Each row is a point. The last column is the point's height on a tilted bowl or saddle (a function of degree 2), plus a little noise. Along how many of its main directions does it bend up, bend down or stay straight?
(in the rows, 128 means zero)

Points:
[[165 142 128]
 [136 146 133]
 [159  69 139]
 [129 125 147]
 [159 146 128]
 [137 204  48]
 [115 103 151]
 [132 199  58]
 [208 132 102]
 [149 133 141]]
Directions: 0 up, 2 down, 0 straight

Points (16 x 4):
[[ 99 204 105  36]
 [115 173  59  71]
 [121 161 123 113]
 [157 126 132 131]
 [118 128 160 137]
 [196 113 155  89]
 [ 82 137 147 131]
 [156 120 182 107]
 [157 138 130 127]
 [179 103 192  76]
 [139 114  73 119]
 [107  62 172 154]
 [ 89  85  83 118]
 [113 140 117 130]
 [126 111 109 140]
 [ 87  95  47  70]]
Directions: 0 up, 2 down, 1 straight

Points (23 x 5):
[[ 85 164  47 152  87]
 [116 138  71  85  80]
 [125 131  54  77  40]
 [191 200 189 141 145]
 [136 105 150 178 131]
 [116 193 187 180  78]
 [ 94 135 117 155 151]
 [150 118 149 105 137]
 [125 127 149 174 138]
 [156 132 139 100 130]
 [103  78 110 118 156]
 [114 106 126 118 158]
 [ 92 176 184 130 142]
 [130 136  53 171 138]
 [166  24 154 125  28]
 [158 132 162  93 129]
 [119 153 155 108 158]
 [123 120 122 194 129]
 [145 132 178  85 135]
 [110  74  96 140 161]
 [106 127 150 175 131]
 [122 103 193 158 119]
 [ 76 126 105 130 158]]
Directions: 0 up, 2 down, 2 straight

Points, 27 rows:
[[123   7 126 116 220]
 [172 112  94  80 190]
 [149 183  87  70 213]
 [122 151 137 142 104]
 [132 107 101 145  92]
 [108 119  99 109 109]
 [154 187 175 160 153]
 [ 85 115 143 160  88]
 [145 161  79 147 120]
 [122 126 124 111 100]
 [166  67 185 130 162]
 [127 175 128 108 125]
 [124 101 122 132  95]
 [101 127  90 115 108]
 [129  96  56 134 109]
 [151 111 161 110  98]
 [103 120 123  95  99]
 [105 131  83 121 110]
 [108 194 119 132 158]
 [119 156 110 197 107]
 [ 28 169 147 144 144]
 [ 97 171  84  89 176]
 [140 168 131 191 138]
 [153 110 133 145 107]
 [115 141 111 109 111]
 [120 105  96  91 137]
 [148  95 166  77 100]]
Directions: 2 up, 1 down, 1 straight

Points:
[[187 121 137 127 143 173 150]
 [ 78 161  58 180 151 131 189]
 [138  81  82 124 122 122 146]
 [115 128 167 127 148 158 115]
 [ 75 133 147 151 139  84 111]
 [172  78  81  93  88 122 197]
 [136 110  95 155  88 107 137]
 [110 184 118 192 170 135 158]
 [136 138  60 123 140  65 192]
 [ 96 136  78 135  75 139 132]
 [114 155 173  51 134 140 146]
 [141  86 154 168  48 157 112]
 [102 188 131 215 200 213 233]
 [133 178 158  77 116  91 111]
 [105 162 136 162  32  50 177]
 [129  92  62 163  84  72 171]
 [115 148 139 127 124  84 119]
 [ 64 125  41 144 196 175 190]
 [ 97 139  76 107 117 207 152]
 [129 133 141 138 127 174 122]
 [137  33 113 112  75 127 136]
 [122 115  91 130 126 150 137]
 [122 135  87 178 121 159 142]
 [141 144 102 108 129 173 154]
 [172 123 172 106 152  99  99]
 [ 84 123 155 141  79 100 113]
 [149 176  98 162 160 112 143]
 [106  89  74 112 161  96 150]
 [127 106 118 113 155 168 142]
 [184 140 155 167  77 172 120]
 [136  88  98 135 193  90 115]
 [208 113  93  38 126  97 234]
 [167  79 116 109 107 155 157]
 [164 137 147 129 126  86 101]
 [133 108 183 167  98 112  92]
 [159 163 139 119 103 101 104]
 [ 98 149 116 143 120 173 130]
 [173  92 141 167 101 103 116]
 [122  32  45 127 154 114 133]
 [108 174 108 143 123  73 151]
 [ 67 215 137 159 161 144 194]
 [106 142 160 119  86 120 110]
 [109 154 190 146  83 114 105]
 [ 72 138 143 116  96 135 115]
 [129 141  77 162 139 162 161]
 [ 76 136 115  99 177 108 158]
 [ 98 141 153  89 160 163 150]]
Directions: 4 up, 2 down, 0 straight
